Each row of a before or after table is a point. The points were changed in one or more steps. Then noise was added and the rows were shuffled. The steps act on columns, c1 being the first. Write out the steps. A step turns or swaps two columns, mirrors them in a line or flattens them onto one, adds a multiple of one to another, or multiplies or shifts one. Angles are multiples of 10 degrees, from the lower column toward the higher: turns from -170 to 170, lines from 10 to 170 but not 90. Use the fewest steps. Two steps may share a column if one is a turn and the other turns, adds or multiplies; they go together, in the order done. Otherwise the lowest column goes first.

Before (14 x 2)
21 -4
26 29
10 -12
48 -52
31 43
12 0
-50 12
14 5
40 -36
-27 47
-6 -12
-34 -36
-3 22
12 -98
After (14 x 2)
-4 20
-12 -8
2 13
12 -52
45 -27
-37 -34
-50 48
21 -4
-14 14
-37 40
28 26
44 33
-97 12
3 11
Steps: swap c1 and c2

Before (13 x 4)
-36 -3 -63 24
-39 20 -51 -33
7 -9 50 13
-10 16 -17 17
-2 3 -49 37
-31 8 -92 -4
-19 16 -69 11
-43 -52 12 0
23 -27 20 37
-38 18 -49 -8
-39 -35 47 31
15 -8 43 18
-8 28 50 41
After (13 x 4)
-43 -53 -2 -12
16 -8 -25 -37
-39 20 41 44
-11 15 -15 19
-40 16 16 47
-18 16 2 69
-29 9 22 88
-8 26 -51 -43
-39 -34 -38 -40
-1 4 -28 54
7 -9 -21 -48
23 -29 -40 -13
-36 -4 -11 68
Steps: mirror c3 and c4 in the line at 130 degrees

Before (9 x 6)
51 -33 -5 3 -24 0
18 42 9 18 31 17
31 14 -38 4 -20 0
-17 48 18 30 16 17
18 -4 -36 -27 18 16
-14 24 -5 41 -3 23
1 9 -39 -49 -22 10
-6 25 -27 -17 35 -14
-18 41 -13 -17 24 -5
After (9 x 6)
2 22 -17 -57 -22 37
-17 60 14 41 -2 18
24 -9 -11 -22 19 38
66 -82 -4 -5 -23 4
22 105 19 28 30 3
-8 62 -29 -7 36 12
41 33 -26 -2 -21 29
-24 102 -12 -10 23 7
-22 120 25 35 16 -2
Steps: multiply c1 by 1.3; multiply c2 by 2.5; turn c3 and c6 by -50 degrees; add 0.3 times c5 to c4

Before (11 x 9)
-38 -68 43 16 36 -1 -24 52 -7
30 32 32 -53 17 -17 33 -22 54
2 -62 -44 -17 61 1 -19 -15 -30
8 27 -61 24 -7 39 -40 27 8
-54 39 1 24 0 -22 -32 8 28
2 43 50 -16 12 31 37 33 -6
28 -46 34 -61 -30 15 -8 37 -31
20 -1 22 51 55 -14 -10 -30 -26
28 -29 -35 -30 39 33 -29 -31 36
19 -58 -56 47 -20 -11 58 -46 -10
36 36 -49 -5 -30 -30 18 22 32
After (11 x 9)
-58 27 20 -24 0 -34 -34 9 -23
26 -35 52 40 37 22 -27 3 -8
23 12 -33 -19 54 2 -7 56 8
7 -34 51 -37 -4 -32 -42 -2 33
22 0 35 0 -21 60 55 68 41
-37 -12 -37 -42 33 69 -25 -31 -23
26 23 8 57 16 -27 34 -19 -59
28 -19 -44 26 -27 45 -8 -65 4
2 -13 16 26 60 64 -19 -1 53
34 35 57 -8 -31 -30 19 -18 8
-2 -18 -40 -9 8 -51 40 -37 -26
Steps: mirror c2 and c6 in the line at 140 degrees; turn c3 and c9 by -140 degrees; turn c4 and c8 by 140 degrees

Before (12 x 12)
37 -44 42 -10 30 -19 -10 48 29 -9 42 10
-15 12 7 -30 -44 -38 -1 8 40 -46 7 -59
-46 -20 26 56 18 22 37 -23 9 -8 3 -13
3 -22 -25 -61 -12 32 -15 -3 10 7 33 -1
33 31 -8 -26 24 6 11 -15 56 76 14 -30
-40 39 96 -19 60 6 -92 -23 -24 10 31 -9
14 33 -3 3 24 10 15 -20 0 17 -66 25
-11 -42 28 -19 -2 -11 70 36 -42 -34 -16 -18
-41 -41 15 13 -58 -23 -19 -17 -22 -3 -99 2
-32 9 14 18 -6 -6 -8 43 6 6 -68 -12
57 31 50 3 -35 24 -3 22 3 9 -19 -16
-3 -53 72 -44 -4 48 20 12 0 -14 -57 27
After (12 x 12)
-47 -21 6 58 8 -38 36 -22 16 29 4 4
2 -21 49 -63 -2 -8 -15 -2 4 -7 34 9
-16 13 -43 -39 -36 26 -2 9 70 -48 6 18
-42 -41 -34 2 -59 7 -19 -16 -10 -20 -98 -20
33 32 12 -22 29 2 12 -17 47 87 15 42
-31 9 -16 18 -7 -6 -8 43 13 -1 -68 1
-11 -42 -29 -18 2 -13 70 36 3 36 -16 -44
14 34 14 7 23 -7 15 -21 -25 31 -64 9
-39 40 -57 -8 62 -79 -92 -24 0 -83 31 -26
58 32 -8 -2 -34 -58 -3 21 16 6 -21 -5
37 -42 -47 -6 32 -18 -9 49 0 -20 41 31
-5 -52 1 -44 4 -95 20 12 -27 6 -55 10
Steps: multiply c6 by 1.3; turn c3 and c6 by -130 degrees; turn c4 and c5 by -10 degrees; add 1 times c7 to c10; turn c9 and c12 by 70 degrees
